Each row is a point. Before rounding, the points of a table are all equally far from one centre. They may lie mostly on one side of it. Write the centre, to within rounding.

Points (7 x 2):
[[-4.5 -2.8]
 [ 0.9  3.4]
 [ 0.3 -3.9]
 [-4.2 -3.1]
 [-4.9  2.0]
 [ 2.8 -0.2]
 [-5.5 -0.5]]
Centre: [-1.4 -0.1]

Points (15 x 11):
[[-6.5 -4.0 -6.5  0.0  1.5  0.0  3.3  2.3  0.0  0.5  0.3]
 [-5.9 -2.2 -4.3 -6.4  3.4  1.8 -1.8  0.6  3.9 -1.5  2.3]
 [-2.2 -3.5 -8.1 -4.4  5.6 -1.2 -0.8  1.1  5.0  0.8 -0.3]
 [-1.1 -1.8 -4.3  4.1  0.3 -1.8  6.8  0.9  1.7 -0.1  0.2]
 [-4.4 -5.6 -3.5  0.2  1.5  2.7  1.3 -0.6  4.6 -1.4  1.7]
 [ 0.2  0.9 -3.4 -2.3  6.0  1.2  1.4 -6.4  0.5  2.4 -0.8]
 [ 1.7 -5.3  1.2 -1.8 -0.9 -2.9  0.7 -2.2  0.2  1.5  2.4]
 [-4.1  5.5 -2.1 -4.8  1.2  0.1  4.1 -0.4 -0.6 -0.3  5.5]
 [-0.4  0.2 -6.2  3.7  0.7 -3.3  1.6  0.2  3.5 -4.6 -2.1]
 [ 2.0  0.5 -1.7 -8.0  3.3 -3.8  3.0  3.5  2.3 -3.9 -1.1]
 [-0.2  0.7 -7.3  2.1  2.8  1.2 -3.9  2.9 -1.3 -0.9 -1.8]
 [-3.3 -2.9 -4.8 -1.8  2.1  2.2 -1.4 -5.5  4.4 -0.4  2.3]
 [-0.2 -2.8  1.2 -4.1 -1.2 -3.4  5.2  4.5  1.2 -1.7 -0.3]
 [ 4.2 -2.4 -6.7 -1.9 -0.9 -4.5 -0.5 -3.7  0.6 -2.0  1.3]
 [-5.7 -3.2 -1.6 -0.6 -1.4 -3.1  1.1  1.9 -1.3  2.6 -1.7]]
Centre: [-0.4  0.5 -3.3 -2.4  1.2 -0.5  1.0  0.5  1.4 -0.3  0.6]

Points (29 x 24):
[[-2.0  5.3 -0.7 -1.8  1.1  5.8 -2.8 -0.5  0.4 -3.0  3.3 -3.3 -3.8 -1.7
   1.4  2.1  6.4 -1.0 -1.8  2.0  1.5 -0.7 -3.6  2.0]
 [ 1.9  2.5 -0.2 -4.3  5.5 -1.0  1.4  2.0 -1.5 -0.2 -4.5 -1.5 -0.5 -2.1
   0.8  2.9  3.8 -1.6  1.6  5.3 -4.3 -2.1  4.3  1.5]
 [ 0.4 -2.6 -3.7 -0.3  4.0 -1.8 -4.4 -1.0  3.7  4.0 -0.5 -2.1 -2.6 -2.2
   7.8  4.3  3.2  1.6  5.2  2.2  0.3 -2.1  1.6 -0.4]
 [ 1.8  3.8 -3.8  4.1  2.2  0.1 -5.6 -4.0  0.0 -7.5  0.8 -2.2  2.8 -3.6
   7.8 -0.9  0.4 -0.1  1.2  0.3  0.5 -3.1 -2.7 -2.2]
 [ 3.9  7.5 -3.0 -3.2  2.4  3.3  1.4 -0.5  3.1  1.2  1.1  2.8  1.0 -3.0
   2.8  0.1 -0.5  2.2  1.2  2.7  0.3  1.5  2.3  1.9]
 [ 2.1 -2.8 -3.2 -4.7  0.0  3.2  2.3 -3.1 -0.6  4.0  4.0 -1.9  4.4 -2.3
   1.3  2.6  1.8 -2.0  3.1  4.9  1.7 -5.1 -1.7 -0.9]
 [ 0.2  3.2 -5.7 -0.3  0.7  4.7  0.8 -3.3 -1.7  1.1  3.3 -1.9 -3.9  0.1
   4.6  0.9  0.5  1.1  8.8  5.5  3.9 -3.4  0.1 -3.2]
 [ 3.2  4.2 -1.6 -5.7  4.2  4.5  1.4 -3.9 -0.1  4.7 -2.8 -6.2 -2.0 -3.3
   4.8  0.6  1.9 -1.5  2.9  2.0  1.2 -6.3  4.8 -2.5]
 [ 1.3  3.0 -2.9 -2.8  1.1  1.6 -4.3 -3.0 -5.5  2.2  2.0 -1.5 -5.2 -4.1
   0.5  1.2  4.4 -3.8 -1.1  2.0 -4.3 -4.6  2.3  0.9]
 [ 0.0  1.2 -3.5 -0.2  2.6  6.7 -5.5 -6.4 -0.2  2.4  0.6 -2.5 -1.9 -0.7
   6.1  1.0  1.0 -0.3  4.7 -1.0  5.0 -6.0  1.7 -3.2]
 [ 4.0  1.0 -2.1 -5.0  2.9 -2.4 -2.1 -0.7 -0.7  0.0 -4.1 -2.5  2.1 -3.3
   4.8 -3.7  2.0 -0.6  7.5  6.9 -3.5 -3.4  1.8  0.7]
 [-1.7  8.1 -0.8 -0.9  6.6 -2.2  0.2 -2.1  1.8 -2.9 -2.6  1.4  2.0 -6.4
   3.7  1.8 -1.3 -2.8  1.7  2.7  1.3 -2.9  2.0 -0.8]
 [ 2.0  3.8 -2.0 -4.8  3.4  5.0 -3.8  0.5  0.2 -2.8  6.6  1.6  1.6  0.4
   8.4 -2.7  2.7  0.3  4.1  3.0 -1.0 -2.9  2.7 -0.6]
 [ 2.6  3.9 -0.2 -4.9  4.4  5.7  4.1  2.3  0.6  1.2  3.0  0.0 -4.0 -2.0
   5.7  1.3  0.2 -3.4  1.9 -3.3  1.6 -3.7 -1.1  0.0]
 [ 3.8  2.6  0.6  0.2  2.1  0.7 -0.8  2.2  0.8 -3.5  4.5 -2.7 -2.3 -4.8
   7.0  3.8  7.7 -0.3  3.3  3.6 -1.7 -4.4 -4.0 -2.2]
 [ 1.1  2.5 -0.2 -3.2  3.5 -0.1  2.3 -4.1 -1.9  0.1  0.9  3.5  2.2 -4.3
   1.8  0.5 -2.4  7.2  4.3  1.9  1.6  0.4  0.2  0.6]
 [ 0.3 -0.6 -2.3 -0.1  4.8  6.8 -4.1  0.3  4.3  0.3 -3.4 -2.1  3.3 -2.5
   0.5 -0.1  2.9  4.3  1.2  1.5 -1.3 -2.1  2.9  1.5]
 [ 1.7  2.5 -5.6  2.3  3.8  4.2 -0.6 -0.8 -4.9  1.3  1.2 -2.2 -1.5 -2.0
   4.3 -2.2 -2.4 -1.2  0.2  1.0  2.7  2.1 -0.6 -1.8]
 [ 5.1  2.0  3.1  2.5  0.7  1.1 -1.4 -4.5 -0.4 -4.5  0.2  0.1  2.2 -2.8
   2.8  0.6  6.0 -1.0  3.0  4.2 -4.5 -2.3 -0.8  3.8]
 [-1.2  2.1 -2.3 -1.0  2.4  1.1  1.9 -1.5  4.5 -3.7  6.3  0.9 -2.4 -3.6
   3.5 -0.7  0.1  3.2 -1.8 -0.4  1.1 -6.7  7.0 -1.1]
 [-2.6  2.4 -3.4  1.2  1.4 -1.2 -3.9 -4.0  0.5  0.0  3.1 -2.2 -3.2 -1.0
   6.8  5.3  1.6  1.8 -0.1  0.8 -3.6 -9.9 -0.1  2.0]
 [ 2.4  3.4 -3.3 -2.7  1.2  0.4  1.6 -4.6 -0.9  1.5  4.2 -0.9 -0.5 -1.3
  -2.4 -1.4  3.1  0.0  5.7  3.8  3.3  1.5  4.4 -1.3]
 [ 7.6  3.1 -2.2 -1.8  6.2  1.6 -2.4 -3.2 -1.7 -2.5 -2.3 -3.0 -0.8  2.2
   3.1  0.6  6.3 -0.1  5.8  1.4 -0.6 -4.8 -0.1 -1.8]
 [-0.5 -4.3 -1.4 -2.3  1.5 -1.7 -1.5 -2.2 -0.8 -3.5  1.1 -3.2  2.1 -1.3
   3.6  1.3  4.2  3.9  1.0  2.5  4.0  2.7  3.7  0.3]
 [-2.2  6.9 -3.0 -0.4  3.9  3.2  0.6 -0.8  7.3 -3.2 -3.0 -3.2 -1.0 -5.3
   4.8  1.5  2.2 -1.7  3.7  2.9 -2.2  0.8 -0.5  0.1]
 [ 0.6  2.6 -5.4  4.3  0.0  2.1 -5.1  0.2 -1.0 -1.7  1.7 -4.2  0.1 -5.9
   0.2  0.1  4.3  0.3 -0.2  2.7  3.7 -2.3  3.0 -3.1]
 [-3.7  4.2 -0.4 -2.5  1.9  1.5  1.2  1.7  4.4 -0.3  8.0 -3.0 -1.8 -2.2
   4.4  3.6 -1.6  4.4  3.9  3.7  0.2 -0.5  1.1 -3.6]
 [ 3.9  2.9 -0.9  0.9  5.2  1.3  2.9  4.0  1.7  2.2  0.3  0.1 -3.9 -0.3
   6.4 -0.3  1.4 -3.7  5.1  0.4 -1.6 -5.3  3.7 -3.0]
 [-2.5  0.6 -3.4 -1.5 -3.6 -1.6 -3.2 -4.4 -2.7 -0.3 -0.4 -3.9 -1.8  2.4
   0.0  1.4 -1.6  2.4  1.3  1.7  4.2  0.7 -1.6 -1.3]]
Centre: [ 0.1  1.6 -0.4 -1.7  1.3  1.1 -0.9 -1.7  0.2 -1.6  1.0 -2.7 -0.7 -2.5
  2.9 -0.1  0.5  0.2  3.0  0.7 -1.0 -3.7  0.5 -1.2]

Points (28 x 24):
[[ -2.2  -5.0   0.1  -3.9   4.2   1.1   2.7   0.0   0.2   1.1   1.2   0.1
   -2.9  -4.3   2.6  -4.6   5.6  -4.7   2.0  -2.5   0.1   0.5   0.1   0.9]
 [ -1.2  -9.0   3.2  -0.6   4.1   1.4   1.9   0.6   0.5   0.9   0.5  -0.5
   -3.3  -2.2   1.0  -6.2   4.9  -7.1  -0.5   0.2   1.6   1.1   1.5   0.5]
 [  0.2  -6.2   0.2  -2.7  -0.3   1.8   2.9   1.5   2.4  -1.0   1.5   0.8
   -3.5  -3.5   1.3  -7.1   2.7  -4.8   0.7   0.9   1.3   1.3  -1.5   2.2]
 [ -1.6  -7.0   4.4  -5.7   4.1  -2.4   1.3  -0.4   1.3   1.3   3.2  -6.6
   -1.3  -1.1   1.9  -6.8   3.4  -4.4   0.0   1.6   1.7  -1.1   0.4   2.0]
 [ -0.1  -6.7  -0.2  -1.0   2.9   1.0   1.9  -0.1   2.0   3.3   1.8   1.0
   -7.3  -2.1   0.7  -8.7  -0.8  -2.1  -1.9   2.4  -0.5  -0.9   1.3   2.4]
 [ -0.6  -8.5   2.9  -1.0   2.6  -4.0   0.6  -0.1  -0.6  -0.1   3.6  -2.2
   -3.4  -1.7   1.6  -5.4   0.5  -9.9  -1.2   3.2  -1.6  -2.3   2.3  -1.1]
 [ -1.8  -8.3   0.1  -0.3   3.3  -3.5   2.0   0.0   1.5   3.4   3.9   0.1
   -3.7  -1.9   2.7  -5.0   0.4  -6.7   2.5   2.2  -0.1  -2.6  -0.7   1.5]
 [ -2.3  -8.9   2.0  -4.7   1.5  -3.0   2.8  -3.0   0.2  -0.7   3.4  -1.2
    2.9   2.5   0.7  -6.8   2.5  -6.3   0.5  -1.1   2.8  -0.2   0.4  -0.1]
 [  0.2  -7.0   2.7  -1.7  -1.6  -0.2   3.8   0.1  -0.2  -0.4   6.5  -0.5
    2.0  -0.5  -1.8  -6.1   2.5  -5.4   1.5   1.2  -0.9   5.5   3.9  -1.4]
 [ -1.4  -9.1   2.2   0.0   1.7   0.2  -0.5   0.3   2.3  -1.9   4.9  -2.3
   -3.1   2.3   2.2  -5.7   2.2  -5.4   2.4   2.0  -0.2   2.4   2.9   1.9]
 [  0.4  -6.9   1.4  -3.6   5.3   1.1   3.9   1.2  -2.0  -3.0   2.1  -0.8
   -0.6  -4.3  -1.0  -5.3   5.2  -6.9   0.8   1.3  -1.2   1.1   0.7   2.1]
 [ -0.5  -4.3   3.0  -2.8   0.6  -1.4   7.8  -2.2   1.5   1.4   4.6  -1.6
   -2.1  -3.2  -1.3  -7.8   0.1  -3.6   2.6   0.2   3.1  -4.1  -0.3   1.2]
 [  3.2  -3.2   5.0  -3.7   2.3   0.7   2.6  -0.3   2.0  -2.3   5.5  -0.6
   -2.3   4.5   0.1  -3.2  -0.3  -4.4  -3.7   1.7   1.6  -0.4  -2.1   0.9]
 [ -1.3  -4.4  -0.3  -2.6   1.2  -3.7   2.1   1.7   0.7   0.4   4.4   0.4
   -0.1  -1.0   1.0  -0.8   3.2  -4.9   1.8  -0.6   1.7  -0.6  -1.0   4.5]
 [ -0.6  -4.4  -1.4  -2.1   1.7  -0.6   1.0  -2.6  -0.6   0.7  -1.4   1.9
   -1.9  -3.5   1.9  -4.2   3.6  -3.9   3.9   1.4   1.3   2.7  -1.6   2.9]
 [ -1.1 -10.5   2.1  -1.9  -0.2  -0.3   2.1  -0.5   0.5  -2.0   3.6  -1.3
   -4.3   1.8  -0.5  -5.7   3.0  -5.7  -2.2   0.1   0.4   0.6   0.0   1.4]
 [ -1.3  -3.5   3.2  -3.6  -3.1   2.9   2.6   0.2  -1.8   2.2   4.1   0.3
   -3.6  -4.0  -1.7  -6.8   0.4  -4.2   1.0   1.9   2.3  -2.5   0.8  -0.2]
 [ -2.0  -4.6   4.8   0.2   2.7   0.1   3.6  -3.9   1.1  -4.2   3.8  -3.9
   -1.8  -1.1   3.1  -4.0   0.0  -6.9   4.3   1.8   1.8  -0.1  -0.1   1.5]
 [ -2.3  -6.4  -2.4  -2.1   1.1  -1.5   2.0   2.9  -2.0   1.0   2.7   2.4
   -2.2  -0.9   3.8  -6.4   1.5  -5.5  -0.7   4.0   0.9  -3.3   1.9   0.7]
 [  0.0  -5.6   4.9  -4.4   3.4   1.0   2.6   2.7  -0.1   1.9   4.2  -0.7
   -3.8  -0.9   0.5  -4.0   0.8  -4.2  -1.1  -2.2  -1.7   1.0  -2.0   2.9]
 [ -2.3  -7.5   1.8  -2.3   2.8   1.7   5.7  -1.6   2.3   1.7   3.2  -2.0
    0.3  -0.6   2.5  -4.6   3.7  -4.8  -1.0   1.7   1.7   3.8  -0.7  -1.4]
 [  1.6  -5.1   5.3  -3.6   1.7   2.6   3.5  -1.2   0.7   0.4   5.7  -0.4
   -2.2  -4.4   3.2  -0.5  -0.7  -3.0   1.0  -0.3   1.4  -2.3  -0.3   1.2]
 [ -1.5  -5.9   1.7  -1.6   0.0  -1.3   5.9  -2.8  -1.0  -2.2   3.0  -1.0
   -5.4  -3.2   3.6  -3.5   1.7  -7.0   0.5   0.8   0.7  -0.8  -1.9  -1.0]
 [  0.3  -7.9  -0.9   0.2   2.3  -0.9   3.3  -4.0  -0.8  -1.0   1.2  -1.5
   -2.9  -2.6  -1.1  -4.5   0.9  -3.5   5.8  -1.7  -1.8   0.7   3.5   1.7]
 [  0.5  -9.1  -2.1  -4.0   4.0  -0.8   0.5  -1.1  -2.5  -0.1   2.4  -1.3
   -3.3  -4.9   0.4  -4.5   4.9  -3.8   2.6   1.0  -1.0   1.0   1.7  -1.5]
 [ -1.1  -5.5   4.1  -3.9   3.2  -2.8   5.5  -0.1  -1.1   0.3   3.9  -3.1
   -3.4  -2.8  -3.6  -4.5   5.1  -6.3  -0.7  -0.2  -2.6  -1.3   1.7   0.6]
 [ -0.3  -7.4   2.6  -3.9   0.5  -1.1   4.1   3.7  -0.2  -2.2   2.5  -2.3
   -2.1  -1.9   1.9  -4.8   3.8  -5.6  -1.4  -0.4   0.7   0.4   0.9  -1.8]
 [ -1.9  -8.5   2.9  -3.7   3.5  -1.6   6.1  -2.7   1.0  -1.0   4.0   3.6
   -4.5  -3.8   2.6  -6.5   0.7  -5.4  -3.1   1.0   0.2   1.1   2.8   1.9]]
Centre: [ 0.3 -3.3  2.3 -1.2  3.2 -1.6  1.5 -2.7 -1.4 -0.4  4.3  0.1 -1.0 -0.9
  0.6 -5.9  1.2 -2.4 -0.5  1.7  0.2  0.1  1.8  0.1]

Points (31 x 24):
[[ 0.4  0.7  0.3  0.7 -8.7 -0.6 -0.9 -4.9 -3.9  1.6 -3.2  1.0 -6.9 -2.4
   1.2  3.1 -1.2  0.0 -0.7 -1.2 -2.3  0.4  5.4 -0.1]
 [ 1.6 -2.8  4.3 -2.1 -3.4  1.6  2.6 -1.9 -4.6  4.2 -1.6  2.2 -2.5  1.7
   0.3  0.5 -4.1  2.5  1.6 -1.1  0.4 -0.9  2.4 -1.7]
 [-0.3 -0.3  2.0  2.0 -6.0 -2.9  3.3 -3.3  2.4  3.2 -1.7 -0.3 -5.9 -0.7
   1.7  4.0 -0.5  0.2  0.2 -7.1 -3.0 -0.9  3.6 -0.1]
 [-1.0 -0.6 -1.1  1.7 -9.1 -1.2  1.8 -2.6  0.6  1.9 -2.6 -1.1 -6.9  1.1
  -1.9  4.2 -0.1 -0.7  0.9 -5.4 -2.4  0.5  2.1  1.8]
 [-2.1 -2.7 -0.4 -2.3 -5.3  0.2  1.5 -3.4 -2.5  0.6 -5.1 -1.5 -5.9  2.6
   0.3  0.6  0.9  2.1  1.0 -0.8 -1.4 -1.4  3.8 -3.6]
 [-2.8  0.1 -1.6 -1.5 -3.7 -0.5  3.2 -0.6 -1.8  6.3  1.6 -1.7 -9.3 -0.2
  -0.1  4.2  0.9 -2.8 -0.3 -4.6 -4.3  3.2  3.7  1.8]
 [ 1.9  0.4  2.4 -1.2 -5.4 -1.9  3.3 -0.5 -3.5  5.6  1.5  2.4 -6.7  0.1
  -2.3  4.1 -1.3 -2.3 -0.8 -1.4 -3.8  3.1  5.3  2.3]
 [-0.7 -0.3 -2.8  0.9 -4.9 -3.2 -0.7 -4.6  0.2 -0.7 -3.4 -3.2 -7.1  0.8
   1.0  1.9  4.2  2.3 -2.3 -2.2 -4.1 -3.6  3.4  1.6]
 [ 0.7 -1.8 -0.1  1.1 -4.8 -5.5 -0.2 -1.7 -1.9  0.7 -3.7  5.1 -4.7  3.4
   0.0  1.7  0.3 -0.8 -2.6 -2.7 -3.1  0.9  3.9  1.8]
 [-1.5 -0.5  2.9  0.1 -6.8 -0.2  0.7  0.8 -8.5  2.1 -0.5  1.6  0.7  0.9
   0.9  5.7  0.8 -4.3 -2.9 -4.6 -5.2 -0.7 -2.4  2.3]
 [ 2.7 -2.6 -0.8  0.3 -4.1 -2.4  3.5 -0.6 -0.9  1.0  0.4 -3.1 -4.8  1.0
   0.3  5.3 -0.5  0.2  1.0 -5.7 -6.4 -1.4  4.4  6.3]
 [ 1.1 -0.8  2.9 -1.2 -7.0 -0.4  1.1 -1.1 -6.7  3.1  0.4  5.1 -4.5  2.8
   1.3  0.3  0.5  0.3 -0.4 -1.2 -0.5  2.9  3.6  0.9]
 [ 2.5  0.9 -0.6  1.6 -5.0 -1.2  3.0 -1.0 -2.9  4.9 -1.5 -0.9 -6.1  1.5
   1.5  2.9  1.1  5.3 -2.1 -4.2 -1.4  0.0  5.8  0.0]
 [-2.5  1.8  2.1  1.1 -6.4 -1.4  4.7 -5.0 -3.2  3.4 -1.5  0.5 -6.2 -3.2
   3.5  0.8  3.0 -0.7 -6.7 -0.6  0.4  3.8  3.0  2.2]
 [ 1.4 -1.6  5.0 -0.2 -7.8  1.0 -0.8 -1.9 -2.7  7.6  0.2  0.2 -6.2 -2.0
   0.0  1.5  1.0  3.7 -3.2 -3.2 -4.0  3.6  1.8 -2.0]
 [ 0.0 -1.3 -0.8  0.8 -8.2 -4.8  0.3 -3.2 -5.7  2.6  0.0  0.9 -7.9 -0.6
  -1.4  0.9 -1.5 -0.2 -1.9 -3.7 -5.3 -2.2  0.0  1.1]
 [ 2.6 -2.0 -3.6 -2.1 -5.7 -0.3 -1.9 -1.4 -3.4  5.4 -2.9 -2.9 -4.2  1.0
  -1.2  1.8  2.7  4.4 -1.5 -6.9 -3.0 -0.8  0.0  1.7]
 [-0.3  0.1 -1.1  3.3 -5.3 -0.6  1.3 -1.2  0.5  5.3 -3.6 -1.9 -9.5 -1.6
  -0.8 -1.5  2.2 -2.0  2.1 -0.7 -5.7  0.5  2.3  0.4]
 [ 0.9  0.6  3.9 -1.7 -5.5 -1.1  1.7 -3.5 -3.3  4.9 -2.5  2.6 -5.6 -2.5
   3.6  1.2 -0.1 -1.0  1.6 -2.7 -3.3  1.7  5.9 -0.2]
 [ 0.6 -4.4 -0.3  0.9 -6.9  2.2 -3.9 -4.1 -1.3  0.7 -1.6  3.0 -7.0 -2.0
   3.0  6.1  0.9  0.2  0.3 -2.2  0.2  0.2 -0.4 -0.4]
 [-1.8 -5.1 -2.4  0.3 -5.7  1.4  1.6 -2.3 -2.2  0.4  0.8  3.2 -2.3  3.1
   0.6  0.9  1.8  0.0 -1.0  0.4 -4.6  0.3  4.7 -3.0]
 [ 0.1 -3.2  0.9  2.5 -5.8 -2.6  3.6 -4.2 -1.4  4.2 -3.6  2.1 -5.4 -3.7
   1.5 -0.7  0.8 -1.0 -0.2 -5.5 -2.9  2.9  4.9  1.3]
 [ 1.5  1.0  1.9  2.3 -3.8  0.9  3.4 -5.5 -2.3  3.0 -4.1 -1.1 -5.5 -2.7
   1.0  0.6  2.8 -3.2 -3.3 -2.5 -5.6 -2.2  5.7  1.2]
 [ 0.0 -1.4  3.8 -2.3 -7.4 -3.0  1.6 -1.6 -4.5 -3.4 -4.4  0.9 -4.5 -1.7
   3.3  4.3  3.1  0.3  2.7 -3.5 -2.9  1.3  4.0  3.0]
 [ 2.5  0.3  4.7  2.8 -9.5 -2.1  3.5 -3.5 -2.4  2.2  2.8  1.8 -3.2 -5.0
   0.1 -0.8  0.1  0.6 -2.9 -3.9 -4.4  3.6  2.1  4.6]
 [ 1.5 -1.5  2.5  4.6 -3.6  2.0  0.1 -3.1 -2.1  4.2 -2.9 -2.3 -5.7  0.1
   2.6  2.5 -0.3  0.8  3.6 -0.1 -1.7  4.8  4.9 -0.4]
 [-1.8  2.3 -0.8 -2.0 -6.9 -2.3  2.0 -1.5 -4.9  2.0 -2.9 -2.3 -6.2  0.8
  -4.9  2.4  1.9  1.6 -3.4 -3.9 -4.7  0.3  3.6 -1.9]
 [ 1.3 -0.7  3.3  1.3 -4.5 -2.9  3.5  4.4 -5.3  1.5 -1.1 -1.6 -6.3  3.8
   2.7  0.3  0.3  1.1 -2.5 -3.6 -1.3  1.7  6.5  1.8]
 [-1.4  4.5  5.5  3.1 -7.1 -1.5  2.5 -0.5 -2.3  1.5 -3.7 -3.0 -5.7 -1.5
   2.2 -0.2  0.0 -2.4  0.4 -1.9 -3.4 -2.0  4.2  2.7]
 [ 2.3 -0.1 -3.1  4.1 -4.8 -3.4  2.2 -1.3 -3.9  0.3 -4.1  2.2 -6.0  1.1
   2.7  1.0  0.9  2.4 -3.3 -3.6 -6.6  0.2  3.0  0.9]
 [-1.2  1.9  0.1 -1.8 -4.9 -2.2  3.4 -1.2 -2.4  0.3 -3.3  0.3 -2.9  1.8
   3.9  2.5  1.9 -1.1  4.9 -3.7 -0.5  4.9  3.4 -2.0]]
Centre: [ 0.5 -0.6  1.0 -0.1 -1.6 -0.3  0.5  1.1 -1.8 -0.4  0.5 -1.9 -2.5 -3.5
  0.5  1.0  1.2 -0.2 -2.2 -1.4 -2.1  1.6 -0.9  0.7]
